Every row gives one point. The points of each table are mixes of a few directions, plus a little noise. Count the directions of each table, and those that both share. Where both have some left over, give the other angles between the two spaces (their principal angles), to ten degrees, smallest first.

First (7 x 2):
[[  -6   17]
 [  -2    7]
 [ -10   34]
 [ -15   48]
 [ -11   34]
 [  31 -100]
 [  13  -42]]
Second, 7 rows:
[[-65  41]
 [-29  19]
 [-21  13]
 [ 81 -51]
 [ -7   3]
 [ 19 -13]
 [ 21 -13]]
Directions: first 1, second 1, shared 0; angles 40

First (7 x 6):
[[  3  27 -31  24  -3 -29]
 [-30  65 -74  31  22 -25]
 [-58  -1 -15  11  58 -27]
 [ 55 -18  30  -8 -52  11]
 [ 11 -46  48  -7  -4  -9]
 [ 58  -2  25 -38 -61  77]
 [-39 -24  18 -10  41   2]]
Second, 9 rows:
[[  2 -48 -17  66 -38 -73]
 [ -9  48   7 -30   3  49]
 [ -3 -41  -8 -15  48  -6]
 [-29  28 -19  36 -41  -1]
 [  2 -36   1 -53  84  22]
 [ 11  39   9  47 -88 -22]
 [ 16  26  21 -32   6  29]
 [ 43 -35  23  17 -24 -49]
 [-32  18 -15 -35  47  49]]
Directions: first 3, second 3, shared 1; angles 40, 50

First, 10 rows:
[[  27   56   13  -39   11  101   33    7   23   21  -18]
 [  -2   17   -4  -14   -3   26   16    0    4   -1   -1]
 [ -52  -26  -38   16  -26  -67    0  -12  -18  -38   24]
 [   5  -70   14   52    6 -106  -60    0  -21    1    7]
 [  54   56   36  -36   26  113   23   15   27   41  -28]
 [ -10  -29   -3   20   -3  -47  -19   -4  -10   -7    7]
 [  16  -25   17   20   11  -30  -29    3   -4   10   -3]
 [ -43   79  -45  -62  -27  101   85   -9   16  -27    6]
 [   3    6    0   -4    0   10    4    1    2    1   -1]
 [   2  -64    9   47    5  -99  -54   -1  -19   -3    7]]
Second:
[[ -23  -14  -25   -2   -2  -27   23  -18  -13  -22   32]
 [  -2   14    2    8  -13    3  -29   20   16   15  -22]
 [  84   -6   -4  -26   -1   37   -6   13   -2   81 -116]
 [ -64   70   35   25    1   33  -34   30   52  -35   85]
 [  28   27    9   -3   48   30   -3   14   38   46   73]
 [  14  -16   -5  -25  -11   18   38  -22  -31  -15  -51]
 [ -48  -31  -57   -2  -29  -59   26  -24  -27  -34   13]
 [ -24  -17  -45    8    8  -54    4   -6    5    9   67]
 [  33  -28   92   16    0   20  -19  -11  -37  -43  -82]]
Directions: first 2, second 5, shared 2

First:
[[  21   14   -7    3   -6  -16   28   -2    2   23    4   22    1  -21
    10   11  -19    5]
 [  29  -36  -68  -32  -33  -22   41   19   -1   -4   -6    6  -21   17
   -28   12  -16  -10]
 [   9   17    5   -5  -15  -29   19    3   14   27   17   24   17  -14
    17    1  -32    6]
 [ -89  -21   71    8   38   62 -121   -3   -1  -68   -1  -73   18   61
    -9  -49   67   -8]
 [ -14   -1   11   -5   -3   -2  -15    3    7   -4    7   -5   10   10
     3  -10   -2    0]
 [  35   13  -20   10   -1   -9   42   -7   -8   23   -8   24  -13  -31
     4   23  -12    4]
 [  27   51   30   43   30    8   27  -28  -12   37   -8   30   -3  -62
    29   24   -3   15]
 [ -37  -39   -1  -11    9   34  -52    8   -7  -51  -11  -47   -9   49
   -28  -21   42  -13]
 [  20    2  -21  -11  -20  -25   31    7    7   19    7   20    1   -8
     2    8  -26    1]]
Second (9 x 18):
[[ -7   2  26  23  17   2  18  -8  16   6  19 -38 -31 -29   0   7 -14  22]
 [ 43 -16 -67  25  14  61  29  -2 -13  14   2  -8 -41 -34 -10  18  42 -35]
 [ -2 -23  -8  -3   1  -8  18   5  16  -9  15 -41 -36  -7 -21   2 -13  14]
 [ 13   4   1   9  29   7   5 -16  19   5  25 -30 -38 -55  -9  -4   2  18]
 [-17  48  58  32   8   7 -20 -10  -7  28  -2  38  51  -4  49   0  -2  -3]
 [  0  31  43  39  18   7  17 -17 -30   8 -38  20   6  -8  21  28   4  10]
 [-37 -41  -9 -75 -50 -64 -33  33  35 -31  27 -16  28  67 -25 -41 -41   7]
 [ 38 -17 -81 -45 -10   6 -19   2 -28 -25 -35  45   9  16 -30  -8  39 -30]
 [-30  12  35  -4 -26 -20 -15  12  -9   3 -14  30  53  51  24  -3 -15  -6]]
Directions: first 3, second 5, shared 2; angles 90

First:
[[-18  15   3 -20  34   0 -15  -2   6 -12  38 -14 -35  -4  -2   2 -11 -19
   11 -11   8 -13 -11   8   3  23 -23 -15  -8   7  17  12]
 [ -5  10   4  -4  -3   3  -2   4   5 -16   0   0 -19   0  -1  -8 -11  -3
    3 -30 -16  -9  -2   5   2  -2   0   6   3   8  14  -3]
 [-29 -25  -7  42 -94  24   1 -15 -27  51 -30   2  54  22  -1   0  32  14
   25  18   0  20  40 -19   5  -6  14  23  -5  11 -37 -21]
 [ 91  -4 -19  21 -17  -7  45  25  34  57 -41  -8  66  -8  30  23  11  20
  -39  59 -60   1  13 -24  39 -10 -37  56  42 -40 -50  35]
 [ 49   5  -1   2   2  -9  24  18  20  -9 -31   8   9  -8  10  -3 -10  13
  -27  -8 -39  -7  -5  -2  10 -22   4  25  24 -16   0   6]
 [  1  36  10 -50  99 -15 -16  10  27 -54  58 -15 -80 -20  -1  -1 -36 -29
   -7 -33   1 -29 -40  23  -2  26 -33 -28  -2   3  49  25]
 [-73 -22  12 -11  18  -2 -36 -31 -48 -29  24  17 -22   8 -29  -9  12  -8
   27   0  93  23  -8  15 -47   4  52 -68 -49  23  20 -36]
 [-15 -17   0  18 -37   6  -1  -9 -19  12 -21  10  25  10  -5  -4  15  11
    8   7  13  15  14  -6  -8 -11  24   0  -7   5 -13 -18]]
Second, 11 rows:
[[  20   18  -28  -35 -121  -18   -6   76   32   17   46  -10  -23   13
   -23  -39   15   46    9    1    1   -3    4   12  -12  -36  -61   73
    29   -2   31  -21]
 [  -1   21   -4   14   35   11   17   -3   23  -21  -22   11   25   -9
   -10   14  -18  -22    1  -39    7  -23  -43   -2    7  -34   33    8
     9   -3    0  -22]
 [  -6   33  -13   20   58    6   11  -37  -21    5  -55  -16   61  -19
    22    9    7  -66    2  -46  -33   11   -3   12    1  -33   12  -66
   -11   34  -25  -38]
 [   4   32  -13    8  -10    8   15   14   24   -5  -16   -6   20   -5
     1   -2   -9  -17    5  -46  -26  -18  -17    2   10  -34   -5   25
    14    8    2  -23]
 [  -6   40  -18  -24 -107  -28   17   71   34   -8   38  -19  -13   -8
    26  -45    6   37  -10  -11  -23   15   44    5   -9  -29  -79   88
   -25  -12   11  -30]
 [ -26    2    6   19   -7   10    6  -15   -5    9   -1  -11   11   -2
    24    8    1   -8    5    6  -13    5   29  -13   14   23  -13   12
   -25   -2  -22    8]
 [  24  -59    9   -4   -1   23  -41  -22  -23   42   15   14  -32   35
   -52   20   11   18   24   46   25  -19  -26   -4    8   44   28  -32
    60    8   14   50]
 [ -33    4   -2   11   27   -6   12   -7    0  -13    4    9   35  -11
    -1   13    5  -10    0   15   63   13  -16   -5  -17  -19   25   -8
   -40  -15  -16  -30]
 [  36  -53   24  -26   34  -14  -30  -20  -39    0    5   11  -61   12
    -8   -5    3   26  -17   46   -8   13   17    8  -11   55   13  -57
    19    2   20   56]
 [  15  -33   21  -10   28   -7  -13  -16  -21   -8    4    9  -40    4
     3    0   -5   18  -14   29   -4    7   14   -1   -3   42   11  -25
     1   -7    9   39]
 [ -26   -5   18   28   64   14   11  -39   -6  -17  -19    8   18  -10
    18   26  -15  -22   -5    0   10   -3   -2  -16   10   21   36  -18
   -30  -11  -23    9]]
Directions: first 4, second 6, shared 2; angles 70, 90

First (8 x 32):
[[  17  -21    6  -10  -33   30   32   -7    6  -20   -3    8    7  -14
   -28   17   46   -2  -16  -10  -14  -10   19  -24  -53  -17   -6    7
     6   -9  -13   -3]
 [  33  -49  -27  -34  -69   74   27    6    2  -62  -21   43   13  -32
   -43   13   39  -16  -24  -26  -47  -32   38  -61  -97  -21    6  -11
    13  -31    7   30]
 [ -21   36  -11   15   22  -31  -46   12  -40    8  -13   13   -1    2
    23  -43  -57   -3   21   12   -6   16  -47   10   64   41   40  -31
    16   19  -44   -4]
 [  19  -31  -40  -23  -30   51   11   12   -4  -34   22   30   16  -18
   -23   -6    0   -6  -14  -34  -10   -2   59  -22  -36  -28   23   -8
   -17  -39   63   36]
 [ -26   63   56   47   21  -49    4  -25  -36   28    2  -22    1    9
    15  -18   11   16    8   23   18   31  -68   24   54   26   16    1
    22   40 -110  -67]
 [   9  -51  -15  -39   47  -36  -29   17  102   38  -38  -44  -34   39
    38   57  -34   -8   18   32   17  -46   12   28   -1    1  -95   31
   -23   19  121   59]
 [ -39   72   33   48   58  -76  -30   -8  -40   51   19  -29   -8   18
    39  -37  -43   17   26   25   33   46  -65   53  110   36   24   -6
     5   35  -63  -51]
 [  15  -20   -6   -7  -19   31   36   -4   16  -10   28    0   11  -10
   -22   15   38    5  -16  -22   11    4   52   -4  -40  -35   -4   16
   -19  -27   45    2]]
Second, 8 rows:
[[-12  76 -68 120 -58 -22 -11  58   7 -17 -97  51 -72 -72 -26 -21 -19  27
  -47 -62  10 -53 -95  81  11 -14 -26   8   0  41   6  27]
 [ 20  32 -30  37  27 -40 -53  14   9   4 -59  25 -64 -31 -33  -7 -34 -39
   24  15 -14  55  -4  21  -6  32 -16  24  -8  46   7   1]
 [ 21  -8  -3  -2  19 -23  -8 -15  17  31  -9   0 -20   8 -15  -4   4 -12
   24  28 -12  41  10   6  18  10  10   6   3  19 -29  -4]
 [ 27 -48  25 -73 -65  18  19 -48 -27   0  52  24  11   7  30  13  41 -14
  -26   1 -22  19  61  16 -14  33   5  13  -5 -29  21 -57]
 [-29 -16  28 -18  -1  35  44   1   5  -2  37 -29  73  29  26   0  27  36
   -9 -10  21 -50  -6 -35  13 -36  18 -18  21 -40  -2  25]
 [-24   5  -6  17  81 -12  -6  23   4  -8  26 -74 -11  28 -19  16 -57  30
   26  13  22 -39 -46 -35  -8 -53  -6 -64 -46  20 -65  15]
 [ 24  -9   5   0  24 -24   1 -23  36  53 -23   6  -1  15 -13 -15  27 -14
   35  39 -12  60  17   1  43  12  26  24  32  14 -28  16]
 [-27 -33  51 -83 -27  65  14 -11 -48 -62  71  -2  85  13  52  19  13 -13
  -26 -24   6 -30  64 -55 -57  17 -10   6   2 -67  89 -22]]
Directions: first 4, second 5, shared 0; angles 50, 60, 80, 90
